Rows are points. Each copy is the shape, with its points in the same order, stretched, turned, moved and blurred by noise. Some copies are also mirrored. Which?

Shape:
[[ 0.17  0.26  0.31]
 [-0.21  0.31  0.04]
 [-0.18 -0.31  0.11]
 [ 0.49  0.32 -0.07]
 [-0.11 -0.75  0.15]
 [ 0.32  0.34  0.12]]
Copy 1:
[[ 0.59 -0.23 -0.19]
 [ 0.23 -0.28  0.18]
 [ 0.14  0.21  0.23]
 [ 0.10 -0.22 -0.49]
 [ 0.08  0.58  0.20]
 [ 0.35 -0.28 -0.32]]
Copy 1 is: mirrored
Copy 2:
[[-0.04 -0.19 -0.26]
 [ 0.16 -0.35 -0.06]
 [ 0.21  0.47  0.21]
 [-0.49 -0.48 -0.12]
 [ 0.21  1.07  0.44]
 [-0.31 -0.38 -0.24]]
Copy 2 is: mirrored
Copy 3:
[[-0.07  0.30 -0.10]
 [-0.16  0.20  0.25]
 [-0.51 -0.03  0.04]
 [ 0.35  0.10 -0.13]
 [-0.73 -0.19 -0.17]
 [ 0.19  0.19 -0.07]]
Copy 3 is: mirrored

Shape (10 x 4):
[[ 0.07 -0.50 -0.13 -0.21]
 [ 0.12 -0.24 -0.31 -0.21]
 [ 0.35  0.63 -0.18  0.06]
 [-0.39  0.15  0.23 -0.29]
 [ 0.53 -0.40 -0.03  0.12]
 [-0.09 -0.20 -0.13  0.03]
 [-0.07 -0.02  0.00 -0.30]
 [-0.13  0.33  0.07  0.30]
 [-0.14 -0.36  0.15 -0.22]
 [-0.33  0.12  0.06  0.54]]
Copy 1 (10 x 4):
[[ 0.16 -0.71 -0.29 -0.23]
 [ 0.06 -0.53 -0.22  0.04]
 [-0.61  0.54 -0.20  0.53]
 [ 0.08  0.35  0.32  0.13]
 [-0.38 -0.55 -0.59 -0.32]
 [ 0.15 -0.14 -0.25  0.03]
 [-0.02 -0.10  0.10  0.01]
 [-0.17  0.80 -0.21  0.24]
 [ 0.17 -0.26 -0.06 -0.24]
 [-0.01  0.78 -0.32  0.10]]
Copy 1 is: only turned
Copy 2 (10 x 4):
[[-0.39 -0.18 -0.49 -0.10]
 [-0.09 -0.20 -0.42  0.16]
 [ 0.91 -0.33  0.07  0.24]
 [-0.04  0.54  0.16 -0.39]
 [ 0.01 -0.74 -0.57 -0.17]
 [-0.25 -0.09 -0.10  0.07]
 [ 0.05  0.16 -0.18 -0.23]
 [ 0.15  0.04  0.50  0.16]
 [-0.41  0.13 -0.25 -0.40]
 [-0.26  0.11  0.65  0.30]]
Copy 2 is: only turned
